Each point is reached from the start by the listed moves, each made 0, 1 or 2 times, or once backwards (-1), plus a little noise. Say if it took an odd or an even number of moves. Then give how often each move was made.
(in the rows, 128 means zero)

Moves:
(1): [140 137 109]
(2): [126 166 156]
Start: [122 125 121]
Points:
[130 211 158] -> odd (1, 2)
[111  79 112] -> even (-1, -1)
[109 116 140] -> odd (-1, 0)

Moves:
(1): [143 117 131 119 133 124 135]
(2): [132 137 144 146 129 116 111]
(3): [143 143 132 133 123 124 156]
(4): [152 115 132 147 110 134 106]
(5): [121 113 143 135 156 127 133]
(6): [129 147 133 126 132 143 135]
Start: [131 119 124 137 123 132 127]
Points:
[ 84  55 127 141 172 134 112] -> even (-1, -1, -1, 0, 2, -1)
[ 94 167 169 168 172 119 119] -> even (-1, 2, 0, -1, 1, 1)
[179 143 112 169  59 122 141] -> even (-1, 0, 2, 1, -1, -1)
[200 110 181 204 127  86 135] -> even (1, 2, 2, 1, 1, -1)
[161  98 131 119 134 123 142] -> even (2, 0, 0, 0, 0, 0)
[209 107 154 178  81 130  41] -> odd (2, 2, -1, 2, -1, 1)

Moves:
(1): [141 107 129 132 139 140 121 131 124 123 127]
(2): [134 127 149 125 125 123 131 134 128 161 131]
(3): [111 152 141 133 126 140 139 147 128 115 121]
(4): [144 128 138 138 120 113 124 118 125 127 130]
(5): [115 137 113 151 136 130 123 104 119 135 121]
(6): [109 119 129 140 134 134 139 127 134 116 127]
(7): [130 148 113 134 140 110 139 116 144 139 119]
(8): [129 115 127 137 100 119 104 142 133 126 116]
(9): [129 127 144 108 113 139 126 123 129 128 128]
(10): [129 119 138 111 152 126 114 117 138 128 126]
(11): [134 131 119 131 148 140 121 118 144 137 151]
Start: [137 123 115 131 146 149 114 132 114 118 128]
Points:
[169 111 199  99 249 213 112 120 161  83 180] -> even (2, 0, 2, 2, -1, 1, 0, -1, 1, 2, 2)
[128  71 184  98 201 202  81 150 187 119 156] -> even (1, 1, 1, 0, -1, 2, 0, 1, 1, 2, 2)
[173 133 136  55 222 137 140  94 178 226 158] -> odd (0, 2, -1, -1, -1, 0, 2, -1, 1, 1, 1)
[ 45 203 160  85 210 198 157  92 149 106 102] -> even (-1, 0, 2, -1, 1, 1, 1, -1, 2, 2, 0)

Moves:
(1): [150 127 131 122 134 132 144 124 143 134 116 133 123 136 131 129 137 132
 134]
(2): [136 126 124 127 126 133 129 122 119 127 118 130 140 130 115 125 126 128
 109]
(3): [126 133 117 144 113 143 134 123 124 121 123 122 135 137 132 126 124 127
 155]
(4): [125 128 119 135 131 140 133 134 128 151 132 107 134 137 143 120 147 129
 109]
(5): [128 131 122 124 138 118 130 135 129 139 127 132 145 131 137 139 123 124
 127]
(6): [126 135 139 130 130 128 129 119 132 132 130 122 126 148 119 124 115 136
 125]
(7): [128 118 124 117 111 119 127 117 118 128 108 109 132 118 154 132 114 143
 130]
(8): [123 112 136 121 131 137 132 142 138 124 128 123 130 131 137 108 111 116
 141]
(9): [119 120 128 132 144 125 140 114 113 123 143 129 130 135 134 126 133 100
 132]
(10): [148 138 134 135 130 118 130 143 127 131 141 119 121 138 133 131 128 123
 126]
(11): [130 133 132 129 140 146 132 118 146 138 135 129 117 109 129 132 118 136
 130]
(12): [130 116 137 134 127 125 140 129 115 143 141 138 132 131 125 122 125 140
 125]
(13): [144 127 132 137 111 136 133 129 121 139 132 123 121 133 133 125 115 112
 129]
(14): [129 154 117 127 122 123 147 129 128 118 122 139 117 131 140 118 128 128
 116]
(15): [121 127 139 129 125 130 137 131 132 127 125 118 121 120 133 141 141 124
 130]
(16): [118 137 131 128 125 123 133 119 128 133 127 122 137 118 113 129 123 119
 134]
(17): [143 117 129 128 128 128 114 111 135 128 143 126 134 115 133 117 146 128
 128]
(18): [127 135 136 133 123 126 124 126 128 133 120 120 139 123 129 102 134 130
 127]
Start: [127 141 137 129 130 129 128 125 139 128 116 132 127 137 133 131 147 144
 123]
Points:
[175 157 148 106 101 132 228 102 143 144  59 109  80 132 170 168 114 184
 115] -> even (2, 1, 0, 0, -1, 0, 2, 0, 0, 1, 1, 1, 0, 1, 1, 1, -1, -1)
[150 123 194 139  99 155 140 120 210 182 126   7 141  53 243  57 159 197
 180] -> odd (0, -1, 1, 1, 0, 0, 2, 2, -1, 2, 2, 1, -1, 0, 2, 1, 2, 2)
[152 131 154  89  75 113 149 153 148  92  49  98 119 115 192 112  75 168
 138] -> even (0, 1, 0, -1, 0, 0, 2, 2, -1, 1, 0, 0, 0, 1, 1, 0, 0, 0)
